Each row is a point. Two turns around zero, p and q, are shown by what they do to some points. Write where each new point lands after one turn and then the other. Backwards means that the second turn is done in reverse. Each puzzle has new turns, and all numbers are rounded.

Turn p:
[-4 47] -> [47  3]
[ 36 -42] -> [-43 -35]
[ 1 29] -> [29 -2]
[-33 -34] -> [-33  34]
Turn q:
[-23 -54] -> [-18  56]
[35 24] -> [-11 -41]
[-11  30] -> [ 28 -15]
Where do these land?
q, then p: [12 45] -> [-42 -20]
q, then p backwards: [-47  48] -> [ 4 67]
q, then p: [ 28 -36] -> [10 45]
p, then q: [  4 -36] -> [25 26]
p, then q: [  3 -20] -> [13 15]

Turn p:
[37 25 -8] -> [-35 -26  13]
[ 1 32 37] -> [ 17 -46  -4]
[ 27 -20  14] -> [ 3  0 36]
[-67   6 -28] -> [ 13  30 -65]
[  2 -43 -15] -> [ 2 41 19]
Turn q:
[ 20 -18 -29] -> [25 30 -1]
[-13 -34 -23] -> [ 28   9 -32]
[-25  12  76] -> [-24 -76  14]
[ 31 -10 -30] -> [22 37 11]
[-15  45 -25] -> [-46  26  -9]
[ 2  5 31] -> [ -5 -26  16]
Where do these land?
p, then q: [-37  37  39] -> [52 39  4]
q, then p: [ -6  24 -47] -> [-16 -19 -47]
q, then p: [ 39 -30   7] -> [ -3 -29  40]
p, then q: [  4 -31   0] -> [-19 -10  23]

Turn p:
[ 48 -37  16  20] -> [-30  21 -49  24]
[-33 -19   8 -47] -> [ 35 -13 -15 -46]
[ 28  51 -33   0] -> [-19  37  52   5]
[-52 -34 -40 -22] -> [ -7 -48   1 -60]
[-10  29  58  11] -> [50  1  0 44]
[ 20  11 -10  38] -> [-29   3  12  32]
Turn q:
[-7 19 59 28] -> [  9 -28  55  28]
[ -6  29 -31 -22] -> [  8 -17 -25 -37]
[-49 -64 -43  18] -> [ 33  40 -61  47]
[ 29  -3 -47   3] -> [-36   2 -40 -12]
[ 3  2 66 -3] -> [ 9  3 65  9]
[ 30  18  -4 -24] -> [-22  -1   7 -36]
Where do these land?
q, then p backwards: [-41 -39   6  40] -> [14 21 58 30]
p, then q: [-21 -31  34   6] -> [-28  21 -36   8]
q, then p: [24 50 -5 -5] -> [ 17 -14 -33 -39]
q, then p: [ -7  39 -32 -51] -> [  4  37  -8 -61]
q, then p: [ 23  37 -60 -35] -> [  1   1   9 -81]
q, then p: [ 32 -20  14   2] -> [ 28 -20  17  13]
q, then p: [-10 -35  43  43] -> [ -5 -18  -2  68]

Turn p:
[  4 -21  16 -17  26  14] -> [  1  20  12 -24 -21 -18]
[-14 -14  -9  14  -6 -28] -> [ 27  -4 -14  17  12 -10]
[ 26  14 -21  24 -24  16] -> [-20 -37 -17  11 -12  22]
[ 25  -2  46 -28  18   0] -> [-15  45  26   2 -30  -2]
[ -6  12  -8  -4  16 -36] -> [ 19  -2  25  22  17 -10]
[-41   6 -11  27  -1  -5] -> [  3 -12 -21   1  40 -20]
[-21 -22  -7 -14 -21  -1] -> [ 25   9 -18 -16  10  13]
[27 27 -6 -3 -6 40] -> [-41 -20   8 -14 -15  24]
Turn q:
[-30 -26 -38   5  -6  19] -> [ 19  35  13 -38   3 -15]
[ 10  -1  17 -36 -28  10] -> [ 30 -23  -4  20 -12 -25]
[ 29   2   9 -19  22  29] -> [ -9 -20  -3  -2 -46  -3]
[  6  29  16  23 -13   2] -> [-9  8 13 36  2 13]
[ 20 -23   9 -12  -9 -27] -> [ -7 -31  -7  -2  20 -22]
[ -2  13 -21  11  19 -28] -> [-23  16 -25  -7  17  12]
[-33   6   7  28  15  -5] -> [ 1 16 12 -8 17 38]
Where do these land?
p, then q: [36 12 -9 13 76 -5] -> [ 15 -48  20  16  66   7]
p, then q: [-26  -3   4  12 -26  33] -> [ 13  24 -28 -29 -15  -4]
p, then q backwards: [-14  -4  26 -16 -11 -13] -> [-22  18 -20  13  -9   0]
q, then p: [-21 -28  -2  -1  -9  -8] -> [  4  14  29  -2 -18  -5]
q, then p: [ 39   6  -4 -20  -9   8] -> [ 28  -7 -24  23  12   4]
q, then p backwards: [-19  12 -16  -2  -3  -3] -> [-13 -12  14  -8 -13  -7]
q, then p backwards: [  5   5   2  14 -18 -12] -> [ -8  18   8   7   4 -14]

Turn p:
[-10  18 -25 -21 -47 -19] -> [ 12  35 -10 -12  48 -11]
[-19  -3  18  23   6 -12] -> [-24  -4 -12 -13 -18 -13]
[-15  27  -5  41  35   3] -> [ -5 -20 -42 -18 -30  20]
[  8  12  26   8   3 -22] -> [  7  -5  -9  -6 -17 -31]
[ 13 -22 -40   7  32 -10] -> [ -8  -9 -22  47   1  24]
[ -8 -24 -24 -37  -4   7] -> [-4 30 22 25 17 20]
[ 28  -7  40  15 -27   4] -> [  2 -33  26 -15   5 -38]
[  3  -2   9 -35   3  49] -> [20  5 48 -7 -7 30]
Turn q:
[-76 -17  24  -7  28  16] -> [ 18  24  44  -1 -65 -24]
[ 27 -15   0   9  -7   0] -> [ 1  0  1  1 33 -1]
[ 25  44   9 -30  -1  32] -> [-14 -27  -1 -37  -5  47]
[ 14  11  -6   7 -19 -18] -> [  3 -12 -27   5  13  -1]
[ 22  -4  16  15  -8 -21] -> [ 20   7 -19  -3  26  -3]
[ 25  -5 -14 -21   2 -40] -> [-25  14 -36 -11  19 -15]
[-49 -18  -5   9 -31   4] -> [ 15 -24  16  23 -26 -39]
[ 29  -3 -26   1   8  36] -> [-28  -9  23   9  24  28]
[-17   7   1  17  29  -9] -> [  8  28  -2  16 -19   9]
Where do these land?
p, then q: [ 26   5  34  21 -27  13] -> [ -3  27  -2 -29  15 -37]
q, then p: [ 36 -15 -27 -14  -9 -24] -> [-16  25 -31  14 -22  25]
p, then q: [-32  34  13 -15  42  27] -> [ -9 -65   6 -24   8  11]
p, then q: [-23  -5   0 -24 -29  19] -> [  7   8   2 -32 -25  23]
q, then p backwards: [ 22  11   5  10 -22  -8] -> [ 16  14 -22  16  -9   1]
p, then q: [-26 -14 -27  26 -29 -26] -> [-25  24   0  24 -45   1]
q, then p: [  5 -16  -2 -13  36 -32] -> [ 25  26 -32 -21  -2   5]
q, then p backwards: [-9  0  4  9 39 31] -> [-17 -14   3 -35  13  27]
